Every row gives one point. The window is the flat piece filled in between its corners: a triangle in 3 columns, a solid with four corners in 4, and so on. A path goes straight from each point to the next, and from the last back to the first. After which points does the path pass through the window?

Window (4 x 4):
[[-2.38 -3.52  3.05 -2.21]
 [ 0.57  3.19 -0.23 -0.31]
 [ 5.53  1.02 -2.53  0.05]
 [-2.79 -2.41 -0.68  0.15]]
Path:
(1): [1.78 0.86 0.40 2.26]
(2): [-0.11 -0.64 -2.25 -4.41]
(3): [ 1.47  1.79 -2.11 -2.44]
(4): [2.49 0.98 0.30 2.29]
(5): [ 1.27  2.98 -0.37  2.00]
(6): [-0.04  2.50 -2.50 -1.45]
(7): [-0.62 -1.68  0.22 -3.17]
(8): [ 1.72 -0.67  2.58  1.03]
(9): [-2.33 -1.25  2.56 -0.37]
(10): [-2.51 -1.02  0.22 -3.91]
(11): [-2.26 -2.11 -1.64 -2.13]
(12): [-2.06 -2.15  1.54  2.95]
Through the window after points: 1, 3, 11

Window (6 x 6):
[[-2.64  0.86  1.40 -0.55  0.85 -1.43]
 [ 0.28 -3.35  2.59  1.40  0.27  0.54]
 [-0.07  1.15  0.48 -1.99  3.84 -1.93]
 [ 5.08  6.25 -1.68 -3.37  1.35 -0.04]
 [-2.48  1.96  0.46  1.99  4.11 -1.64]
 [ 0.89  0.33 -4.03 -2.29 -0.92 -2.83]]
Path:
(1): [ 4.69  4.68  0.49 -1.67  0.89 -3.56]
(2): [ 3.44  5.12 -2.67 -3.48  1.52  1.50]
(3): [-1.69 -1.46  1.13  0.01  1.63  2.89]
(4): [ 0.88 -1.15  1.94  1.69  1.20 -2.89]
(5): [-1.03  1.02  0.98 -0.13  0.73 -2.28]
(6): [-1.67  0.50 -0.53  0.01  1.61  1.42]
(7): [ 1.29  2.72 -2.51 -2.79  1.22  0.94]
(8): [ 2.98  2.79 -0.02 -1.50  1.47 -4.33]
(9): [ 0.70 -0.05 -0.59 -0.26 -0.11 -2.70]
(10): [-0.60 -0.92 -1.91 -1.99  0.46  0.60]
(11): [-3.69 -1.22 -0.30  0.44  2.38  1.76]
(12): [-1.63 -1.26  1.61  1.13  2.02 -3.06]
(13): [-0.19  1.44 -0.46  0.43  2.13 -3.93]
(14): [-2.02  1.34 -0.90  0.34  2.69  0.26]
(15): [ 0.59  2.19 -1.09 -2.11  2.39  0.98]
(16): [ 2.96  2.84  0.50 -0.99  1.27 -2.50]
Through the window after points: 1, 3, 7, 9, 13, 15
